Each row is a point. The points of each table are mixes of a few directions, plus a little noise. How many directions does each table use, and how many do they share? Where both have some left over, give the other angles between the two spaces (their principal angles), to ten degrees, smallest first.

First, 4 rows:
[[ 0.39  0.30]
 [ 0.38  0.30]
 [-0.05 -0.03]
 [-0.73 -0.57]]
Second (5 x 2):
[[ 0.82  0.64]
 [-0.15 -0.11]
 [ 0.14  0.10]
 [-0.35 -0.27]
 [-0.46 -0.35]]
Directions: first 1, second 1, shared 1

First:
[[-0.22  0.14  0.55  0.19]
 [-0.05  0.40 -0.57  0.04]
 [ 0.37  0.75  0.21 -0.06]
 [-0.27 -0.77  0.49  0.10]
 [ 0.22 -0.50 -0.66 -0.23]]
Second, 7 rows:
[[ 0.02  0.77  0.61  0.10]
 [ 0.43 -0.54 -0.66  0.15]
 [ 0.02 -0.04 -0.76  0.29]
 [ 0.21  0.23  0.29  0.05]
 [-0.31 -0.21  0.80 -0.50]
 [-0.11 -0.50 -0.59 -0.01]
 [-0.26  0.28  0.32 -0.08]]
Directions: first 3, second 3, shared 2; angles 50

First:
[[ 0.60  0.76 -0.10  0.83 -0.33 -0.71  0.53  0.14]
 [-0.34 -0.46  0.09 -0.60  0.34  0.41 -0.32 -0.06]
 [-0.78 -0.97  0.09 -0.92  0.31  0.91 -0.64 -0.20]
 [ 0.07  0.14 -0.11  0.42 -0.39 -0.12  0.16 -0.03]
 [ 0.41  0.45  0.00  0.33  0.00 -0.45  0.30  0.11]
 [-0.54 -0.56 -0.13  0.00 -0.44  0.58 -0.28 -0.18]
 [ 0.24  0.24  0.06  0.00  0.19 -0.23  0.11  0.08]
 [ 0.36  0.36  0.11 -0.11  0.40 -0.36  0.16  0.13]]
Second, 8 rows:
[[ 0.47  0.47  0.23  0.41  0.45  0.80 -0.34  0.68]
 [ 0.30 -0.01  0.23 -0.45  0.73  0.27 -0.32 -0.10]
 [ 0.49  0.11  0.21  0.10 -0.07  0.05  0.83  0.69]
 [ 0.18 -0.37 -0.22  0.08 -0.64 -0.21  0.16 -0.79]
 [-0.15 -0.26 -0.09 -0.11 -0.33 -0.48  0.38 -0.40]
 [-0.76  0.29  0.02  0.51 -0.02 -0.49 -0.14 -0.08]
 [-0.26 -0.09 -0.10 -0.63  0.55  0.31 -0.96 -0.22]
 [-0.23 -0.10 -0.25  0.08 -0.70 -0.21  0.42  0.24]]
Directions: first 2, second 5, shared 1; angles 40

First, 8 rows:
[[-0.10  0.04 -0.02  0.61  0.06 -0.07  0.24  0.72  0.24]
 [-0.06  0.02 -0.01  0.37  0.04 -0.04  0.14  0.41  0.14]
 [-0.06  0.03 -0.01  0.39  0.04 -0.05  0.17  0.44  0.15]
 [-0.07  0.03  0.00  0.41  0.04 -0.04  0.17  0.47  0.14]
 [ 0.10 -0.03  0.02 -0.56 -0.05  0.06 -0.23 -0.66 -0.21]
 [ 0.19 -0.07  0.03 -1.15 -0.12  0.13 -0.48 -1.34 -0.45]
 [-0.17  0.05 -0.02  0.97  0.11 -0.13  0.41  1.11  0.38]
 [ 0.17 -0.05  0.02 -1.03 -0.12  0.11 -0.42 -1.18 -0.39]]
Second, 9 rows:
[[ 0.09 -0.16 -0.02 -0.60 -0.28  0.04 -0.21 -0.49 -0.06]
 [-0.02  0.10  0.02  0.15  0.18  0.00  0.04  0.02 -0.07]
 [ 0.00 -0.59 -0.12 -0.35 -1.08 -0.08  0.00  0.59  0.67]
 [-0.06  0.35  0.06  0.55  0.65  0.00  0.15  0.08 -0.25]
 [ 0.08  0.51  0.12 -0.25  0.93  0.13 -0.23 -1.19 -0.83]
 [-0.08  0.43  0.08  0.71  0.79  0.00  0.19  0.15 -0.28]
 [ 0.00 -0.28 -0.06 -0.11 -0.52 -0.05  0.02  0.35  0.35]
 [ 0.03 -0.68 -0.14 -0.51 -1.24 -0.08 -0.05  0.53  0.73]
 [-0.04  0.31  0.06  0.41  0.58  0.02  0.09 -0.04 -0.26]]
Directions: first 1, second 2, shared 1

First, 8 rows:
[[-0.76 -0.13  0.18 -0.08 -0.41 -0.12 -0.17 -0.44  0.35  0.15  0.05 -0.12]
 [-0.07  0.13 -0.17 -0.03 -0.20 -0.23  0.11 -0.06  0.41 -0.10  0.13 -0.04]
 [ 0.29 -0.40  0.50  0.12  0.70  0.76 -0.35  0.22 -1.42  0.28 -0.43  0.18]
 [ 1.21  0.55 -0.75  0.07  0.23 -0.36  0.57  0.66  0.44 -0.51  0.23  0.09]
 [-0.52  0.01  0.00 -0.08 -0.40 -0.24 -0.03 -0.30  0.50  0.05  0.13 -0.10]
 [ 1.22  0.14 -0.17  0.15  0.77  0.33  0.19  0.73 -0.79 -0.18 -0.18  0.22]
 [-0.59 -0.02  0.05 -0.07 -0.43 -0.22 -0.07 -0.36  0.49  0.07  0.10 -0.12]
 [-0.79 -0.26  0.35 -0.07 -0.29  0.06 -0.27 -0.45  0.04  0.26 -0.05 -0.09]]
Second:
[[-0.39 -0.19 -0.43  0.03 -0.05  0.64 -0.04 -0.52  0.28 -0.21  0.01 -0.51]
 [-0.16  0.16  0.65  0.04  0.54 -0.63  0.71  0.45 -0.21 -0.08 -0.08 -0.18]
 [ 0.50 -0.04 -0.51 -0.02 -0.61  0.47 -0.99  0.05  0.11  0.21  0.19  0.62]
 [-0.40  0.03  0.52 -0.04  0.52 -0.68  1.07 -0.28 -0.21 -0.10 -0.30 -0.52]
 [ 0.07  0.12  0.28  0.11  0.23 -0.06 -0.07  0.77 -0.01 -0.06  0.19  0.15]
 [ 0.20  0.20  0.62  0.00  0.29 -0.79  0.41  0.51 -0.30  0.12 -0.08  0.27]
 [ 0.52 -0.06 -0.56 -0.07 -0.69  0.42 -0.97 -0.15  0.09  0.26  0.13  0.64]
 [-0.34 -0.23 -0.56 -0.03 -0.21  0.63 -0.09 -0.83  0.25 -0.13 -0.06 -0.47]]
Directions: first 2, second 3, shared 0; angles 60, 90

First:
[[ 0.08  0.24 -0.18 -0.20 -0.15 -0.21  0.20  0.04  0.16  0.28 -0.06 -0.14
  -0.23  0.00]
 [ 0.19  0.56 -0.46 -0.47 -0.30 -0.50  0.48  0.11  0.36  0.65 -0.07 -0.31
  -0.53 -0.03]
 [ 0.20  0.61 -0.45 -0.50 -0.32 -0.51  0.51  0.08  0.39  0.69 -0.10 -0.36
  -0.56 -0.04]
 [-0.16 -0.44  0.34  0.35  0.26  0.37 -0.38 -0.09 -0.27 -0.53  0.06  0.23
   0.40  0.02]
 [-0.19 -0.53  0.41  0.49  0.32  0.47 -0.47 -0.10 -0.37 -0.67  0.09  0.33
   0.53  0.05]
 [ 0.04  0.08 -0.06 -0.05 -0.04 -0.05  0.05  0.01  0.02  0.08 -0.02 -0.01
  -0.06  0.00]
 [ 0.07  0.19 -0.17 -0.17 -0.10 -0.16  0.19  0.03  0.15  0.25 -0.03 -0.11
  -0.18 -0.02]
 [ 0.12  0.30 -0.24 -0.30 -0.17 -0.29  0.29  0.09  0.23  0.39 -0.06 -0.21
  -0.30 -0.01]
 [-0.45 -1.31  0.99  1.15  0.73  1.16 -1.13 -0.20 -0.87 -1.57  0.21  0.76
   1.21  0.10]
 [ 0.10  0.30 -0.19 -0.25 -0.18 -0.27  0.24  0.06  0.20  0.35 -0.04 -0.20
  -0.25 -0.03]]
Second, 10 rows:
[[-0.57 -0.16 -0.39 -0.21  0.30  0.22 -0.42  0.14  0.01 -0.54  0.09  0.16
   0.13 -0.06]
 [ 0.40  0.87 -0.37 -0.89 -0.38 -0.95  0.82  0.33  0.93  0.81  0.09 -0.86
  -1.11  0.23]
 [-0.47  0.04 -0.02 -0.14  0.20  0.44 -0.27 -0.03 -0.23 -0.06 -0.54  0.24
   0.35  0.24]
 [ 0.61 -0.39  0.53  0.83 -0.26 -0.04  0.65 -0.57 -0.62  0.41  0.24  0.14
  -0.16 -0.49]
 [-0.19  0.01  0.13 -0.09  0.04  0.36 -0.59  0.19  0.00 -0.25 -0.37  0.06
   0.40  0.41]
 [ 0.32  0.02  0.12  0.12 -0.20 -0.06 -0.36  0.19  0.16 -0.23  0.18 -0.17
   0.11  0.14]
 [-0.07 -0.23  0.16  0.13 -0.61  0.52 -0.61  0.21 -0.30 -0.38 -0.16 -0.47
  -0.30  0.20]
 [ 0.18 -0.06  0.39  0.46  0.32  0.11  0.17 -0.35 -0.35  0.36 -0.35  0.65
   0.82 -0.01]
 [-0.38 -0.58  0.04  0.12  0.84 -0.34  0.59 -0.19  0.18 -0.68  1.00  0.18
  -0.38 -0.48]
 [ 0.19  0.53 -0.61 -0.30 -0.27 -0.29 -0.04  0.07  0.15  0.55 -0.23  0.12
   0.17 -0.14]]
Directions: first 1, second 6, shared 1
